Rows are points. Each copy is the shape, with its points in the same order, stretched, turned, moved and blurred by noise. Some copies are also mirrored. Which?

Shape (6 x 2):
[[ -1  34]
 [-33  10]
 [-27   6]
 [-29   6]
 [-26 -34]
 [ 25   0]]
Copy 1 (6 x 2):
[[ 17 -20]
 [-34 -24]
 [-30 -16]
 [-36 -19]
 [-60  16]
 [ 16  29]]
Copy 1 is: mirrored
Copy 2 (6 x 2):
[[ 47  -8]
 [ 21  28]
 [ 16  22]
 [ 14  23]
 [-24  24]
 [ 10 -35]]
Copy 2 is: only turned
Copy 3 (6 x 2):
[[ 20  26]
 [-18  20]
 [-17  14]
 [-18  15]
 [-47 -19]
 [ 12 -16]]
Copy 3 is: only turned

Shape (8 x 2):
[[-19   5]
 [  7   2]
 [  8  15]
 [  4  54]
 [  3 -35]
 [ 18  -6]
 [-12 -17]
 [  0  60]]
Copy 1 (8 x 2):
[[-29  12]
 [  1  -7]
 [  8   3]
 [ 15  53]
 [-16 -48]
 [ 14 -20]
 [-34 -17]
 [ 14  59]]
Copy 1 is: only turned
Copy 2 (8 x 2):
[[  4 -32]
 [  6   1]
 [ 15  -7]
 [ 45 -40]
 [-22  24]
 [ -1  19]
 [-12  -9]
 [ 49 -48]]
Copy 2 is: mirrored

Shape (8 x 3):
[[ -3  -7  16]
 [-24 -10  -6]
 [-17 -35   5]
 [ 10 -12 -15]
 [ 27 -14  28]
 [  4  -5  -7]
 [  9  26  18]
 [  1  19  34]]
Copy 1 (8 x 3):
[[  5  10  -2]
 [ -1  15 -24]
 [ 20  14 -28]
 [  0  -7 -11]
 [ 21  -8  14]
 [ -5  -5  -7]
 [-16  -2  20]
 [ -5  14  20]]
Copy 1 is: mirrored
Copy 2 (8 x 3):
[[-14 -22  -2]
 [ -7  11 -27]
 [-40  -6 -39]
 [-21  19   4]
 [-37 -43  22]
 [-12   9   4]
 [ 19 -27  36]
 [ 12 -48  24]]
Copy 2 is: mirrored
Copy 3 (8 x 3):
[[ -7  19  -9]
 [ 10  -4 -26]
 [-20 -13 -21]
 [  3 -29  10]
 [-30  17  21]
 [  6 -13   4]
 [ 18  44   5]
 [  3  60  -6]]
Copy 3 is: only turned

Shape (9 x 4):
[[  7 -16  -6  42]
 [  4  22  14   6]
 [ 24  -6 -11  44]
 [-11  -6  -3 -30]
 [  0 -13 -17  -5]
 [-27 -14  17 -17]
 [ 17  16  27   0]
 [-10  33   4  -3]
 [ -7  12   5  17]]
Copy 1 (9 x 4):
[[-30  12  26  49]
 [ -7  -4 -21   4]
 [-28  -6  16  60]
 [ 21 -13   9 -45]
 [  8 -16  21  -8]
 [  2  17  12 -39]
 [-22 -19 -28  -6]
 [  3   4 -25  -3]
 [-16  11  -4  18]]
Copy 1 is: mirrored
Copy 2 (9 x 4):
[[ 16 -39  46  26]
 [-10   6   5  27]
 [ -5 -46  55  27]
 [  3  17 -36 -12]
 [ -2 -15  -4  -8]
 [ 29  26 -27   5]
 [  1  24  14  26]
 [-19  -4 -16  29]
 [  1 -16   6  34]]
Copy 2 is: mirrored
Copy 3 (9 x 4):
[[ -5  -9 -33 -27]
 [  3  19 -12   6]
 [ 20  -5 -33 -31]
 [-23  -7  30  10]
 [-10 -11  13 -11]
 [-46  -6   8  23]
 [  7   7 -16  24]
 [ -7  31   5  -2]
 [-11  19 -14  -8]]
Copy 3 is: only turned

Shape (9 x 6):
[[-18 -12   9  10 -15   8]
 [-21   2 -10  25 -19  -6]
 [-11  21  26 -17  18 -21]
 [ 29 -17   7 -25 -20  -5]
 [ 32 -11   1 -13 -11  36]
 [  1 -13  14  35 -18 -18]
 [ 23  47  -5  -9  38   6]
 [ 13 -25 -19  32 -12 -31]
 [ -7 -25  16  -5  27  10]]
Copy 1 (9 x 6):
[[-32  13   4   4   8  -1]
 [ -8  10  -2   1  16  12]
 [  1 -19  35  12   9 -26]
 [ -8   9  -3  22 -43 -17]
 [-36  14 -11 -18 -60 -12]
 [-15  37  14  16   3  14]
 [ 13 -17  20 -33 -46 -12]
 [ 12  27   4  20 -21  34]
 [-43  -8  29   7 -17   0]]
Copy 1 is: only turned
Copy 2 (9 x 6):
[[-12   0   0  14  26  -1]
 [-19  20  -4  15  22  27]
 [ 25  -4 -14  13 -28 -20]
 [ -8 -36   4 -34  -9  -6]
 [ -1 -10  15 -40  37 -27]
 [-12  -5 -33  10  12   6]
 [ 43  31  -6 -23   4 -16]
 [ -7  -9 -22  -9   7  49]
 [ 32 -22  -1  13  19 -14]]
Copy 2 is: mirrored
Copy 3 (9 x 6):
[[ -8  -7   1   9  33   3]
 [ -6 -23  -6 -10  34 -20]
 [ -2  28 -21 -24 -12  16]
 [ 21  36  30  11  21  12]
 [ 40  10   5  33  27  30]
 [-16 -16  20 -15  33   2]
 [ 47   1 -41 -24 -19  30]
 [  6 -31  41 -12  20 -25]
 [  6  -1  -2  30 -12  23]]
Copy 3 is: only turned

Shape (11 x 8):
[[  6  20  -2  16  46  -2  -1  -8]
 [  5  44  36  19   7  13   1   0]
 [-24   6  -8 -41 -18   5   0  27]
 [ 16  28  45  22  36  16 -17  20]
 [-34 -24   3 -45  15 -13  17  18]
 [-12  -9  12 -53   4  -9  30  13]
 [ 15   0  25  11  17  14 -26  -9]
 [ 46  35  26  16  24  -7 -20   3]
 [ -3 -28  10  19 -15 -24  12  11]
 [-31   9  25 -45  -9 -11   0  -8]
 [ 30   8  14  13  36  30  10 -10]]
Copy 1 (11 x 8):
[[  0  -8  13  -5 -24 -41   7 -16]
 [  7 -45  11  -2 -17 -23  22  -3]
 [-30  -4  22  12  14   2 -31  53]
 [  4 -36  19 -17   3 -53  27  -4]
 [-60 -11  22  13   5 -13 -48  34]
 [-51 -29  -4   3  -2 -12 -50  33]
 [-13 -10   0 -18   2 -30  18  -6]
 [ 26 -31 -35  -9 -10 -57  28  -9]
 [-26  -4   6  43  10  23  -9 -29]
 [-58 -26  -1  11 -16   2  -8  41]
 [  4 -32  -6 -37  -6 -39  -9 -20]]
Copy 1 is: mirrored
Copy 2 (11 x 8):
[[-21  13 -25  30  40 -37 -24   1]
 [-34  27 -22  25  -4  -3  11  25]
 [ 15 -12  14 -26  -4 -15  -5  23]
 [-30  28 -21  39  34   5   7  41]
 [ 27 -16  30  -1   3 -21 -27  18]
 [ 11 -24  45 -13 -10 -11  -9   9]
 [-14  40   5  16  39  -8  11  17]
 [-42  16 -12  21  37   5   9  14]
 [ 22  14  21  -6  13  26   7 -22]
 [  0  15  27 -11 -21 -30 -15  31]
 [-20   1   5  29  33 -19  31  -5]]
Copy 2 is: mirrored
